Every row gives one point. Any point is a mix of the corners, with weights that add up to 1. It lies inside the corners' shape when no weight is negative. Say inside or outside, and name the corners with a negative weight.

Corners:
(1): [-11  42  55]
(2): [-32  -1  -7]
(3): [ 83 -86 -41]
(4): [-12  49 -32]
Points:
[ -4  34 -27] -> inside
[ 50 -56 -30] -> inside
[ 46 -60 -64] -> outside (1)
[-24   5  -7] -> inside
[ -2   3 -21] -> inside
[  0 -36  -7] -> outside (4)
[-10  40 -27] -> inside
[-10  -6  -5] -> inside

Corners:
(1): [-10 -39 -39 -14  -5   5   5 -18]
(2): [ 22   1 -17 -10  -7  13 -40 -50]
(3): [ 17 -31  14 -90   7  -4  -4 -66]
(4): [ 32   7  15 -31  90  24  31 121]
(5): [ 13  15   0  -2 -18 -44  36  11]
(6): [ 44 -45  26 -35  76 -25 -17  -8]
(7): [  6 -37  13  -6 -19  29 -10 -95]
(8): [ 29 -30  -3  -6 -21   6   9  49]
(9): [-44  -8  10  -2 -46  -2 -15   5]
Points:
[ 17 -15   9  -5  31 -26  12  51] -> outside (2, 3, 7)
[ 24 -24  12 -24  36  -4   1   2] -> inside
[ 16 -17   0 -24  15  10  -4 -12] -> inside
[-29  20 -22  24 -40  26  -9 -12] -> outside (3, 6, 8)
[  5 -16  -1 -34 -20   9   0 -17] -> outside (6)
[-22 -38  -4 -25 -21 -13  -3 -49] -> outside (2, 4, 8)
[ 17  -1   1 -22  20 -16  18  48] -> outside (7)
[ 33 -13  -2 -11  30  -3   9   6] -> outside (3, 9)
[ 10 -25  -3 -22   6   8 -11 -14] -> outside (5)

Corners:
(1): [ 15 -12 -73  36 -42 -31 -40  12 -22  66 -28]
(2): [ 28 -11 -30  24  88   4  -7  39  -1   4 -24]
(3): [ 14  -3  43  25 -31  -6  26 -44 -44 -71 -39]
(4): [-20   7 -66  41 -20 -26 -47  39  23  27  70]
(5): [-121  -15  -25   88   36  -16   -4   89   29    2   10]
(6): [-60  34 -46 -27  19 -49  16 -21  -4 -50 -19]
(7): [-17 -58  -9 -49 -18 -38 -14  -8 -98  -6 -34]
(8): [-30 -25  25 -66  45  -3  21 -19  49  -1 -85]
(9): [-20 -37 -84  -9   4 -65  44 -28  -3  15  22]
(10): [-16 -18  42  50  66 -46 -11  52 -54  62 -26]
(11): [  0  11 -73 -38 -31   6  30   1 -15  45  -5]
(12): [ -10  -13   37  -70   54  -37   38   95   52   -4 -100]
Points:
[  6  -9  -6 -13  42 -31  24  -4 -11  10 -51] -> outside (4, 5, 7)
[ -7 -23 -18   5  12 -17   1  28 -14  19 -25] -> outside (6)
[-11   3 -25  15  12 -19   7  17  14  16 -17] -> outside (7)
[-20 -18 -32 -15  17 -39  19   7   3   9 -23] -> inside
[-19 -12 -34 -47  10 -41  15 -36  15 -34 -39] -> outside (5, 10, 11)
[-24 -20 -35  -4  15 -30  -3  22 -14  28 -16] -> outside (3)
[-36 -53 -42   2  20 -28 -18  20 -26  59  -6] -> outside (3, 6, 12)

Corners:
(1): [-60 -92  47 -30   5  37 -18  32 -29  37  -9  25 -35 -29]
(2): [ 14 -31   3  -3 -29 -57 -25  23 -51  30  29  52 -83 -19]
(3): [ -6 -24 -22  17   4  26   1  48 -24  17 -12  13 -16 -19]
(4): [ 27  26  33  19  61  32  49 -28  12  38  -8 -26  18 -14]
(5): [  -4    9   14  121   60   22  103  -62   -5  -27 -106  -22   24   16]
(6): [ 55  32  23 -19 -51  11  34 -47  75  24  35 -40 -29  -3]
(7): [-70 -15 -47 -32 -28   8  21  31 -38  20  33  22 -26 -30]
(8): [ 32  22 -18  52  46   3  75 -28 -36 -27   0 -41  75  63]
(9): [ 35  42  38 -37 -57 -28 -39  -1  28  67  10 -21 -42  34]
(10): [ -9  -9 -36 -28  -3  55   8  -9 -34  23  -5  41 -19   5]
(11): [  2  61  34 -45 -53 -17  23  22  12 -10  37   6 -40  -1]
(12): [  3  48   7 -17 -14 -16   7 -34  63 -19  17 -12   1   6]
(13): [-23  -7  -2  37  71  21  77 -11 -47 -37 -47 -54  -8 -22]
(14): [ -6 -15 -14  24  10   0  27  32 -16  27  45  33 -85  25]
(15): [  6 -37 -31 -46   2  12  20  22   9  42 -20  30   1  24]
Points:
[ 10   8   0  13   9   2  30  -3 -14   8  -1 -14  -3  18] -> inside
[18  5  2  0  7  4 25 -3 -2 12  9 -7 -6 18] -> outside (5, 7)
[ -2  -3   8  -3 -24  -1   4  -4   1  17 -11   9 -18   7] -> outside (4, 13, 14)
[  0   7  12 -17 -23   9   5  -3  14  23  -3   8 -20  -4] -> outside (8, 13, 14)
[  0  30 -15  31  37  19  70  -9  -5 -15 -20 -12  16  16] -> outside (1, 2, 6, 9)
[ -6  -4  -5  15  18  13  40   0 -14  -2  -5   1 -10   0] -> outside (9)
[ -2   5   3  12   7   7  28   0 -14   6  -2  -6 -16  -1] -> outside (15)
[-15  -6   4   7  14   4  30   4 -24   5 -13  -6   9  -1] -> outside (6, 10, 14)
[  0  11   6  -4   0   7  27  -7   3   3   2  -9 -20  -1] -> inside
